Each row is a point. The last column is the point's height on a tilted bowl or saddle (a function of degree 2), plus a little noise. Count its main directions that bend up, bend down and stay straight.

Points, 16 rows:
[[ 19 -17  19  17]
 [-26  11   1   1]
 [  4   9  48   6]
 [-27 -24   2   9]
 [  3  60  13  -5]
 [  0 -28  41   7]
 [ 44 -14  23  44]
 [-52 -23   9   6]
 [  4 -32 -39  60]
 [ 49 -10  12  51]
 [-34  26   8  -6]
 [ 23   8 -23  36]
 [ -4  11 -25  23]
 [ 11  21  -3  11]
 [ 30  26   6  22]
 [ -2  34  46   0]]
Directions: 2 up, 0 down, 1 straight

Points:
[[ 16 -15  -6  60  34]
 [ -2   0   0 -14  -4]
 [  5 -14  -1  -8 -18]
 [  5  11  -2 -32  29]
 [ 13  15  -2   5 -11]
 [ -6  49  17  10  48]
 [ 13   1  31  17  26]
 [-12 -17   7   7  -3]
 [ -9 -10  46   8  60]
 [ 18  -2 -14 -19  -3]
 [-22   7  22 -10  25]
 [ 10 -25   3 -15 -10]
 [ -1  25  14 -33  37]
 [-25  -7  -9   3   7]
 [  8  -2 -19  16 -25]
 [-16  -9  37 -15  55]
 [-18   9  10  -2   6]
 [  1   8  17  -2  -4]
 [ -7   4  -5 -16   2]
 [-15  -9 -20  21   0]
 [-15 -32  30  10  38]
 [ 13 -44   0  -9 -16]]
Directions: 3 up, 0 down, 1 straight

Points:
[[  7  15  -5  -8  17  -8   1]
 [ -2 -20 -29 -13  12 -25  20]
 [-31  -4  13 -51 -19   5 -18]
 [-13   3  11  22   2  35 -43]
 [  7  13  -9 -18  -7 -28  -3]
 [ 12  -2  14  14 -10  -7 -19]
 [ 31 -15  21  14  -2  15 -20]
 [ 16 -11   5  14  16 -60 -38]
 [-28  34   1  -2  36  14 -14]
 [ 15 -10  16   9   2 -13 -10]
 [  7   9  47 -22  -2 -13 -27]
 [ 12  12  13  12 -31 -24 -38]
 [-23 -21  13  15 -45 -33 -60]
 [-11  -1 -13 -26 -31 -33  -5]
 [-21  10   7 -17   9  36 -17]
 [ 25  18 -15  14   4 -17 -10]
 [ 12 -24  -3  -2   4 -25   7]
 [ 11 -17 -38  -9 -22  -6  21]
 [  2  10 -15 -29  15   8   5]
 [ 16  -5  -5   2   0  46 -29]
 [-25  16  -3  -5  38  -3   1]
 [ -9   0  18   6 -40  -6 -41]
 [ 14  -3   7   2  14  12  -1]
 [  3  27  -8 -19  10  -6  -1]
 [ -4 -25  26   5  14  37 -32]
 [ 25 -16  27  12  13 -23 -17]
 [ 30  41 -22   1  27  -5 -27]
 [-20  31 -16   8   7  -9  -7]
 [-42   9  35 -46  -4  14 -22]
 [ 15 -10 -35 -17  27   7  10]
 [-26 -12   7 -20  40 -19   9]
 [-51 -11  23  -8  -7 -24 -21]
 [ -7 -15  15  10 -17  18 -32]
 [ -3  -3   7   7  32  -8   2]
 [ 21   5  21  43   1  12 -55]
 [  7  -4  24   9 -25   9 -37]
 [ 37 -13   8 -21  -7  -5   3]
 [-23  19 -24   6 -25   8  -6]
 [ -6  -5 -29 -33 -22 -26   9]
 [-22  -8 -22 -23  14  -3  17]
 [ 11  19   1   3 -13  -2  -9]
 [ 14  30 -31  15 -17  19 -20]
 [ 19  15  29 -19 -15   0 -17]
 [ 17  -7  -5 -32  15   2   8]
 [-20 -24   5   7  25  26  -9]
 [-37 -14   1   5  37  -8  12]
 [-10 -27  -1  25  -7  22 -30]
 [-10 -23 -42 -22 -12 -33  21]]
Directions: 0 up, 3 down, 3 straight
